Rows are points. The window is the flat piece filled in between its corners: a triangle in 3 columns, a solid with four corners in 4, and so on. A path goes straight from each point to the next, and from the last back to the first. List the points from which the path goes on through the window.
In the rows, 128 means zero.

Window, 4 rows:
[[156 147  92 116]
 [109 132 152 116]
 [147 169 157 113]
 [113  78 179 120]]
Path:
(1): [149 179 135  97]
(2): [130 147 151  90]
(3): [129 148 154 132]
(4): [151 156 138 141]
(5): [143 154 131  88]
(6): [113 104 158  94]
(7): [116 115 168 148]
(8): [145 172 127 131]
(9): [148 173 121  89]
(10): [142 177 140  92]
(11): [144 176 140 124]
(12): [155 182 139 143]
Through the window after points: 2, 4, 6

Window:
[[115 126 122 111 173 154]
 [ 90 145 134 152 145 140]
 [182  90  98 162 134 128]
 [126 165 100 127 149 156]
 [ 95 172 171  82 150 178]
 [ 86  88  90 162  94 134]]
Path:
(1): [145 121 123 145 155 173]
(2): [151 134 121 112 154 118]
(3): [ 90 139 123 114 126 114]
(4): [103 134 138 154 144 194]
(5): [116 105 118 161 146 192]
(6): [136 112 105 133 125 117]
(7): [126 101 117 130 126 104]
(8): [124  90 113 179 131 177]
(9): [105 105  94 170 111 164]
(10): [100 111 101 136 115 123]
(11): [ 97 134 128 105 148  94]
(12): [112 125 116 155 153 192]
Through the window after points: 3, 5, 9, 11

Window:
[[186 114 124 117 154  99 124 122 121]
 [103 173 104 171 188 141  90 100 118]
 [159  83 106 153 131 117 137 157 101]
 [146 115  94  75 135 130 171 129 108]
 [198 115 116 103  63 127 156 159 109]
 [175 114 115 138 102  75 174 101  95]
 [125 178 127 170 193 133 144 147 129]
 [ 88 156 189 159 156 124 131 113 124]
 [ 91 176 114 144 182  95 102 147 119]]
Path:
(1): [112 137  91 135 156 113 156 131 164]
(2): [152 120 123 133 121 116 145 137 130]
(3): [149 128 138 137 128 116 139 131  90]
(4): [152 141 140 141 161 124 136 117  78]
(5): [141 127 108 154 134 121 137 117 151]
(6): [127 140  89 161 155 118 108 117 163]
(7): [117 164 138 155 185 147 113 115  51]
(8): [163 127 125 134 139 121 145 137  78]
(9): [141 119 103 133 126 121 138 153 144]
(10): [142 128 117 153 137 106 148 130 156]
(11): [151 142 123 141 163 123 131 133  83]
(12): [158 167 155 165 178 139 119 142  64]
Through the window after points: 2, 6, 8, 10, 12

Window, 11 rows:
[[ 51  75 129 102 138 120 138 110 104 132 106]
 [174  71 169  80 168 155 119 127 173 134 148]
 [117 143 107 177 109 130 138 126 158 168 139]
 [160  80 196  94  93 119 157 124 166  56  82]
 [115  96 119 120  96 153  97 132 174 115 128]
 [179 187 174  75  99 127 122 122 156 114 109]
 [ 35 113 130 178 161 106  80 113  66 151 115]
 [148 140  96 132  89 127 125  64 140  88 105]
 [118 130 106 156 102 198 149  96 155  92 120]
 [148 131 130 121 109 110 132 180  95 126  90]
 [120 122  99 143 146 135 138 156 197 100 121]]
Path:
(1): [108 102 139 118 117 129 137 123 124  98 154]
(2): [ 98 107 114 127 126 142 122 105 141 139  65]
(3): [139 108 112 126 111 158 136 109 177 127  72]
(4): [150 126 134 111  98 144 144 122 162  93 142]
(5): [119 135 127 150 109 113 130 124 109  97 169]
(6): [108 125 139 137 139 159  91 109 158 147  54]
(7): [153 112 145 123 119 129 112 112 152 138  64]
(8): [117 109 158 115 110 101 140 140 130  89 132]
(9): [125 135 114 130 119 133 122 119 128 122 150]
(10): [123 128 120 130 126 140 112 114 142 141 101]
(11): [134 117 135 112 130 130 119 134 160 136  74]
(12): [128 119 147 113 116 110 128 133 134 114 131]
Through the window after points: 1
